Each row is a point. Each copy is the shape, with its points in the same order, stretched, turned, moved and blurred by noise. Some copies are also mirrored. Which?

Shape (6 x 3)
[[-0.5  0.9  0.5]
 [ 0.8  1.1  4.2]
 [-3.3  3.2  4.7]
 [ 0.4 -2.0 -8.4]
 [ 4.7 -2.8 -8.4]
 [-0.5  7.2  4.3]]
Copy 1 (6 x 3)
[[-0.2 -1.3  0.2]
 [ 2.1 -1.8  3.7]
 [-1.9 -2.4  4.9]
 [ 0.3 -0.1 -9.1]
 [ 4.4  0.7 -9.5]
 [-1.0  1.6  6.5]]
Copy 1 is: only turned
Copy 2 (6 x 3)
[[ -1.1   1.9  -0.9]
 [ -1.3  -0.4   1.6]
 [ -3.2   0.8   4.1]
 [ -0.9   8.8  -9.2]
 [  2.8   7.4 -11.0]
 [  1.6   3.2   5.8]]
Copy 2 is: only turned

Shape (9 x 4)
[[ 5.1  6.0 -3.2 -0.1]
 [-8.6 -4.3 -8.6 10.5]
 [ 4.5  5.8  2.4 -0.7]
 [ 2.0  1.1 -3.0  2.2]
 [ 2.1  3.3 -4.1  0.3]
 [-6.4 -1.2  3.2 -3.3]
 [ 0.7  1.2  4.0  1.4]
 [ 4.2 11.7  1.6 -0.9]
 [-3.4 -1.0  3.8 -0.4]]
Copy 1 (9 x 4)
[[  2.9   4.3  -3.0   3.7]
 [-11.5  -9.7   0.3   5.8]
 [  2.0   7.5  -0.4  -0.3]
 [ -0.9   0.4  -2.4   1.7]
 [  1.4   0.6  -2.2   3.3]
 [ -0.6  -2.3   7.0  -5.0]
 [ -2.6   4.0   0.7  -3.5]
 [  3.3  10.9   1.8   3.2]
 [ -2.8   0.2   4.0  -4.8]]
Copy 1 is: mirrored
Copy 2 (9 x 4)
[[  4.5   4.0  -4.8  -3.2]
 [ -1.5 -13.6  -1.0  -3.4]
 [  6.8   5.1   0.0  -2.0]
 [  3.5  -0.7  -3.5  -1.1]
 [  2.1   1.3  -4.2  -2.0]
 [ -2.9   0.2   6.0   1.4]
 [  5.0   0.4   2.8  -0.1]
 [  6.5   6.7  -0.9  -6.3]
 [  0.7  -1.1   5.2   1.2]]
Copy 2 is: mirrored

Shape (11 x 6)
[[ -7.1  -3.3  -4.7   2.1   7.1  -9.4]
 [ -4.1   3.0   2.7  -1.0  -2.0   9.5]
 [  2.5   3.0   3.4   0.3  -1.3   4.4]
 [ -1.1   3.3   6.1   3.4  -3.4   4.4]
 [ -1.3  -1.2 -10.4   7.6   4.9  -3.8]
 [  1.3  -6.5  -0.9  -4.2   5.2   5.2]
 [  2.5   4.2   1.3  -3.5  -0.9  -1.6]
 [ -0.9   0.6  -1.6  -4.0  -4.1   1.3]
 [ -1.3  -6.3  -0.5   0.7   2.2  -0.4]
 [ -4.7   0.9  -6.2   5.5   8.8  -5.1]
 [  0.6   0.9   1.8   2.8  -5.0   6.9]]
Copy 1 (11 x 6)
[[-8.9  0.7 -0.1  6.8  4.9 -6.5]
 [ 0.8 -2.0 -3.9 -3.1  1.4  9.5]
 [ 3.9  1.8 -1.0 -1.1  2.6  4.7]
 [ 2.9 -0.6  1.4  0.5  3.2  8.3]
 [-2.8  4.9 -7.4 10.6  4.9 -4.0]
 [ 0.4 -1.3 -6.6 -5.9  5.8 -3.5]
 [ 2.5  4.2  1.1 -1.3 -1.7 -0.1]
 [ 1.9 -1.5 -2.1  0.0 -3.6  0.5]
 [-0.2 -3.0 -2.4  1.0  5.2 -3.9]
 [-8.0  5.7 -4.2  6.6  6.4 -2.7]
 [ 5.4 -2.1 -2.7  1.2  1.6  6.1]]
Copy 1 is: only turned
Copy 2 (11 x 6)
[[  3.5  -2.2  -5.2   6.7   7.5  -8.7]
 [ -5.2   4.4   7.4  -0.5   0.6   6.4]
 [ -3.0   1.1   3.9  -0.9  -5.8   2.0]
 [ -2.4   3.5   7.9  -0.5  -5.0   0.1]
 [ -0.4   2.3 -10.9  11.5   2.8  -5.2]
 [  4.7  -1.2  -0.8  -0.4   0.3   6.2]
 [ -4.9  -2.1   0.8  -3.8  -3.1  -3.6]
 [ -2.3   2.6   0.3  -4.3   1.7  -0.5]
 [  6.5   0.4  -1.0   1.3   1.0  -1.4]
 [ -1.6  -1.8  -5.7  11.4   4.5  -5.8]
 [ -2.0   7.3   4.0   0.3  -4.5   2.9]]
Copy 2 is: mirrored

Shape (11 x 8)
[[ 1.4  0.7  2.5  7.1  3.4 -4.3  6.1  0.3]
 [ 2.7  2.2  2.0 -2.6  0.1 -5.4  7.0  6.5]
 [-4.3 -1.4 -4.3  4.6 -0.5 -3.9 -0.7 -3.3]
 [-5.5 -2.0 -0.9 -2.7 -7.0  1.0 -2.1  5.6]
 [-3.4 -1.8  0.4  5.2  5.4 -2.3 -4.0 -0.8]
 [ 0.4  5.5 -2.1  6.4 -0.3 -7.1  2.4  4.7]
 [-6.9  4.0  0.9 10.2  6.7 -3.1  5.5 -5.5]
 [ 1.4  5.0  5.1  5.8 -4.1  3.0  4.7 -5.7]
 [ 0.7 -6.2 -0.3 -1.4  2.7 -9.5 -3.8 -2.5]
 [ 0.4 -5.1 -5.5 -2.5  6.7  3.4 -5.6 -3.0]
 [ 4.6 -8.8  0.0  2.2 -4.7  1.5 -0.1 -4.1]]
Copy 1 (11 x 8)
[[ 7.7  5.2  0.4  4.9  0.4 -2.2  2.9  1.6]
 [ 5.0  4.3  2.3 -2.3 -0.9 -0.5  7.9  6.1]
 [ 0.1 -1.6 -2.9  3.5 -0.3 -5.8  1.1 -0.5]
 [-7.4 -1.7 -0.8  0.6 -3.8  1.9  4.7  2.1]
 [ 0.0  0.9 -0.6  5.3 -0.1 -4.6 -4.5  3.9]
 [ 5.0  4.3 -4.6  2.4 -3.4 -6.3  5.6  5.2]
 [ 3.3  8.0 -3.9  7.7  5.5 -6.6  1.6 -3.7]
 [ 4.9  6.1 -4.1  0.7 -1.7  3.2  1.7 -9.1]
 [ 1.9 -3.4  6.6 -0.3 -2.5 -7.0 -2.9  5.5]
 [-0.1 -6.6 -1.4  0.0  4.5 -0.2 -7.7  5.5]
 [ 4.6 -6.8  2.1  2.8 -4.0  3.6 -1.6 -2.9]]
Copy 1 is: only turned
Copy 2 (11 x 8)
[[ -6.7  -0.2   5.4   5.2  -5.2  -0.8  -2.4   3.4]
 [ -1.7  -0.1   4.3  -3.6  -3.2  -1.9  -6.0   8.5]
 [ -5.9  -1.9  -1.8   2.0  -4.5  -4.3   3.3  -2.0]
 [  4.3  -1.9  -1.5  -7.4  -2.5  -4.4   7.4   6.0]
 [ -4.7  -3.0   1.2   5.8   2.0  -4.8   4.4  -1.9]
 [ -7.3   3.8   1.8   0.8  -5.1  -6.6  -3.4   5.0]
 [-13.4   0.6   3.8   4.6   0.1   1.9   2.1   0.6]
 [ -1.8   6.9   6.3  -0.1  -4.4   4.3   2.5   0.9]
 [ -2.0  -7.4   1.8   1.8  -2.7  -8.1  -1.8  -6.2]
 [  1.5  -6.1  -6.7   4.8   4.0   2.4   3.1  -3.9]
 [  6.6  -3.1   1.5   3.9  -8.0   1.8   3.2  -5.1]]
Copy 2 is: mirrored
Copy 3 (11 x 8)
[[  4.3   2.1  -3.3   0.8   6.1   1.7   1.7  -3.3]
 [  0.4   1.0   1.4  -2.0   6.8  -3.6  -1.3   6.9]
 [ -3.0  -4.1  -5.1   4.9  -1.4   1.2  -0.6  -3.7]
 [ -2.1  -6.1  -1.1  -2.1  -7.7   1.6   1.4   6.7]
 [ -1.7  -2.0  -4.3   2.0   1.9   7.4  -2.5  -3.0]
 [  0.7   1.7  -8.2   1.3   3.7  -0.8  -3.3   4.6]
 [  0.5   3.2 -10.8  -0.7   7.8   3.1   3.9 -11.2]
 [  4.1   6.4  -2.6   1.9  -4.4   1.6   7.5  -6.4]
 [ -2.3  -5.9   2.5   3.8   1.3   1.9  -9.3  -2.6]
 [ -8.2  -2.7   6.2   6.3   1.3   7.0   1.4  -1.7]
 [  4.1  -4.4   5.0   9.7  -8.3   2.8   1.5  -0.8]]
Copy 3 is: mirrored

Shape (13 x 9)
[[-5.8 -1.1 -7.6 -1.7  7.9  5.9  0.9  3.5  3.1]
 [ 3.4  0.4  0.7  0.9  0.2  1.5 -3.5  2.1  4.7]
 [ 7.0 -6.4  0.4  1.8  0.6 -3.1 -2.6  4.3 -1.4]
 [ 3.3 -3.2 -2.4 -3.6  1.5 -1.4  8.2 -4.9  2.2]
 [-1.6  4.9  2.2 -5.1 -1.7 -3.8 -1.8 -0.1  6.4]
 [-5.4 -4.9  5.9 -2.8  5.5 -3.6  8.9 -1.8 -2.9]
 [ 4.8 -3.3  3.6  1.2  1.1  2.0 -2.5 -0.1  4.5]
 [ 0.6  0.3  5.6  3.9  3.1  5.5  4.6 -0.7 -4.3]
 [-2.7  0.2  0.9 -0.1 -6.6 -5.7  2.6 -0.4  5.5]
 [ 2.8  6.0 -6.5  2.4  5.9  4.9 -2.4  3.7 -4.9]
 [ 3.4  2.1 -4.5 -2.3  7.9  1.4  4.0 -1.5 -2.9]
 [ 6.2 -2.1  4.2  4.4  0.2 -7.5  7.2 -4.1  7.2]
 [-3.3  1.8 -6.8  2.5  2.5 -3.5  2.0 -8.2 -0.2]]
Copy 1 (13 x 9)
[[  6.0  -0.4  -1.0   4.5  11.0  -2.1  -3.3  -2.7   7.1]
 [  6.6  -1.3  -0.8  -3.4  -0.5   0.9  -3.9   4.9   1.2]
 [  0.8  -8.3  -2.2  -3.0  -3.4  -5.3  -4.0   5.2  -0.8]
 [  4.1  -4.9   1.0   0.4  -1.6  -3.0   6.1  -5.3   5.8]
 [  0.6   3.5   0.0  -4.1  -3.0   4.6   0.4   1.4   5.8]
 [ -4.5  -4.0   6.5   6.7  -6.3  -5.0   1.0  -1.9   7.8]
 [  7.4  -5.3   0.7  -1.7  -4.1   0.3  -4.6   4.6   2.1]
 [  3.1  -1.3   8.8   3.9  -2.7  -3.1  -3.0   0.7  -1.3]
 [  0.0   2.9  -4.5  -0.1  -5.9   1.1   5.1   2.6   3.3]
 [  2.9   1.7   2.8  -3.1   9.3  -4.6  -5.7  -3.0  -3.5]
 [  3.0  -2.3   5.1  -2.2   4.7  -5.7  -0.7  -7.0   2.9]
 [  7.9  -1.4   2.1  -3.8 -11.3  -7.0   4.7   3.1   5.1]
 [  1.5   4.2  -4.0   1.2  -2.2  -5.1   0.8 -11.2   2.1]]
Copy 1 is: only turned
Copy 2 (13 x 9)
[[ -0.2  -6.8  -5.7   1.2   9.2   2.3  -7.4  -1.0   0.6]
 [  3.9  -3.0  -2.5   0.0  -4.9  -5.3  -1.2   1.7   2.1]
 [  3.8   0.3   4.4   1.9  -0.3 -11.2  -0.2  -1.1   3.4]
 [  2.9  -1.3  -4.4  -5.4   6.7   0.3   6.6  -0.9   5.3]
 [  1.6   0.1  -2.2  -7.6  -4.4  -1.1   0.7   3.6  -1.7]
 [-12.5   2.1   2.8  -5.7   5.3   1.0   3.1  -2.2   3.6]
 [  2.4  -3.1  -1.3  -0.8  -5.6  -7.5   1.4  -1.4   4.1]
 [ -6.6  -2.6   2.2   5.8  -2.5   2.6   0.9   1.1   8.3]
 [ -0.7   5.1  -5.3  -3.7  -0.2  -2.6   5.5   3.7  -2.4]
 [  5.6  -4.1   2.5   9.6   2.2   4.1  -9.2   2.9   6.2]
 [  3.8  -3.3   1.6   0.0   6.0   3.6  -2.8   0.1   7.9]
 [  0.1   7.7  -6.6  -8.2  -0.4  -7.4   7.8   4.3   9.8]
 [  3.6   8.7  -6.6   0.1   5.6   5.2  -0.6  -3.2   3.4]]
Copy 2 is: only turned

Shape (17 x 11)
[[ -2.3   1.8   2.8  -7.9   2.4   3.5   1.0  -5.8  -6.4  -1.8  -5.5]
 [  0.1   4.3   2.3  -0.2   3.6   3.2   4.7  -7.0  -1.0  -0.6   0.8]
 [  1.6   9.2   1.6  -2.3   2.4  -2.4  -2.5  -5.2  -0.7  -1.4  -4.6]
 [  0.0   5.5  -1.1   2.8  -2.3  -0.5   0.7  -0.3  -4.1  -0.3  -7.3]
 [  3.0  -0.9  -4.9  -4.0  -2.6  -1.2  -1.7   9.9  -1.1  -0.9  -0.1]
 [  5.8  -4.4  -9.4   2.0  -1.3  -5.3   2.2  10.9  -2.9  -6.8  -1.8]
 [ -2.9   4.0   3.8   0.8   4.1  -1.5  -3.5  -5.6  -5.7   4.4  -1.3]
 [ -4.5   4.2   3.3  -5.5  10.0   2.0  -1.6  -6.4   2.1   1.9  -3.2]
 [ -1.1  -2.5  -0.6  -0.1  -2.9  -6.8   0.8   8.8  -2.1  -1.4   3.7]
 [ -4.6   2.1   0.4   1.4  -0.6  -3.3   5.0   4.1  -0.6  -1.4  -6.3]
 [ -2.3  -0.9  -8.2  -0.4  -5.9  -2.9  -1.0   5.8  -2.9  -8.9   2.7]
 [  0.1   9.5  -2.3   0.2  -0.9   0.3   4.1   6.3  -3.3  -2.5  -0.2]
 [ -0.9   3.8   4.2   5.6   2.8  -1.2  -1.8   5.9  -2.4  -7.9  -2.4]
 [ -3.0   6.1   7.3  -3.6   1.6   6.4  -3.1  -5.7  -0.2   1.5  -4.9]
 [  0.3  -1.4  -0.5  -0.7  -4.4  -8.7   0.3   5.1   4.0  -5.2   0.5]
 [ -1.9  -1.3 -10.2   2.2  -2.8   1.8  -1.3   5.1   1.4  -2.5  -0.5]
 [  2.3   2.8   5.7  -0.4   0.8   5.2   0.3  -5.9  -0.5   1.6  -3.4]]
Copy 1 (17 x 11)
[[-5.2  2.6  5.3 -4.4  0.0  5.7  5.6 -1.1 -3.5 -0.3 -6.0]
 [-1.3  0.6  0.5  1.6  5.4  1.6 -0.3 -8.3 -2.1 -0.6 -1.5]
 [-5.5  4.0  4.9  4.2  3.5 -2.0 -3.2 -0.9 -0.1 -2.1 -6.8]
 [-3.6  3.4  4.0  5.5  2.5 -1.2  1.3  4.5 -3.6 -0.7  0.3]
 [ 5.3 -4.0 -2.3 -0.1 -2.0  5.3  0.9 11.2 -1.3  1.9 -3.5]
 [11.5 -0.3 -4.6  2.7 -2.9  4.2  1.9 14.5 -6.8 -7.1 -1.3]
 [-9.1  0.4  2.1 -3.4  3.5 -5.0  0.0 -1.0 -2.0  0.1  1.0]
 [-6.8 -1.6  3.6 -2.9  9.6  2.0  1.9 -4.8  3.0 -3.9 -4.8]
 [ 3.2 -5.5 -8.0  1.2 -2.8  0.4  4.7 10.6 -2.5 -0.3 -2.6]
 [-1.6 -1.8 -1.0  6.7  5.2  0.3  7.9  7.0 -3.0 -4.1 -2.7]
 [ 3.2  4.3 -6.6  3.3 -6.6  8.6  2.7 11.1  0.7 -2.5 -0.5]
 [-3.1 -0.2 -1.9  7.5  3.7  4.9 -2.2  3.6 -4.9 -0.2 -3.7]
 [-4.0 -4.9  1.7  7.9 -2.2  2.0  1.2  3.3 -2.5 -9.6  0.8]
 [-8.7 -2.2  8.1  1.4  2.6  2.6  1.7 -5.6  3.4  3.0 -1.7]
 [ 6.1 -2.3 -5.3  7.1 -3.0 -0.7  4.8  9.0  2.3 -2.8 -6.7]
 [ 4.8  2.0 -3.5  2.7  1.9  7.0  1.0  8.9  3.1 -0.9  5.1]
 [-1.2 -2.6  6.2  1.3  1.8 -0.1  0.6 -6.5 -0.3  2.8  0.0]]
Copy 1 is: mirrored
Copy 2 (17 x 11)
[[  0.0  -0.3   7.2  -5.2  -0.8  -8.0   1.2  -6.7   5.2   0.7   6.9]
 [  0.6   6.2  -0.3   3.3   1.7  -3.2  -0.1  -5.7   4.2   2.3   6.5]
 [ -3.2   5.5   4.5   2.1  -4.4  -3.9  -5.6  -3.2   7.7  -2.5   4.2]
 [ -4.5   4.6   3.6   0.8  -1.7  -8.1  -3.0  -0.9   0.3  -1.6  -4.1]
 [  3.4  -1.1   5.3  -4.9  -0.5   0.5  -0.8  10.2  -2.1  -6.5  -2.0]
 [  2.5  -3.5   4.5   2.1   3.2  -3.0   0.4  12.9  -1.1 -13.8  -8.4]
 [ -8.5   2.5   0.5  -1.2   1.6  -3.4  -4.0  -4.1   6.1   4.9   5.3]
 [ -5.4   5.8   5.5  -1.9  -0.7  -0.6   2.1  -3.4  11.8   3.9   9.4]
 [ -0.7  -3.3   2.8   0.2   0.1   0.5  -1.2  11.5  -3.7  -2.9   0.9]
 [ -4.9   3.8   6.0   2.1  -2.0  -6.8   2.0   6.4  -0.3  -0.4  -1.7]
 [ -0.9  -5.3   5.7   0.1  -0.4   0.3   1.0   3.7  -5.6 -11.3  -1.0]
 [  0.6   8.7   3.7  -1.0   0.2  -6.1  -1.4   4.4  -3.2  -6.3   3.5]
 [ -5.8   4.7   9.3   4.9   5.6  -3.6  -4.2   5.0   1.4  -3.1   0.3]
 [ -2.9   6.7   6.7  -3.2  -1.5  -1.8  -2.4  -6.9   4.5   7.3   5.6]
 [  0.1  -3.4   5.7   5.9  -5.3   1.8  -1.3  10.7  -0.8  -3.8  -1.3]
 [ -2.7   0.1   2.7  -1.4   0.7   2.5   3.2   3.6  -3.3  -7.1  -6.7]
 [  1.3   5.2   2.4   0.2   1.1  -3.0  -2.9  -4.9   3.6   5.8   1.4]]
Copy 2 is: only turned
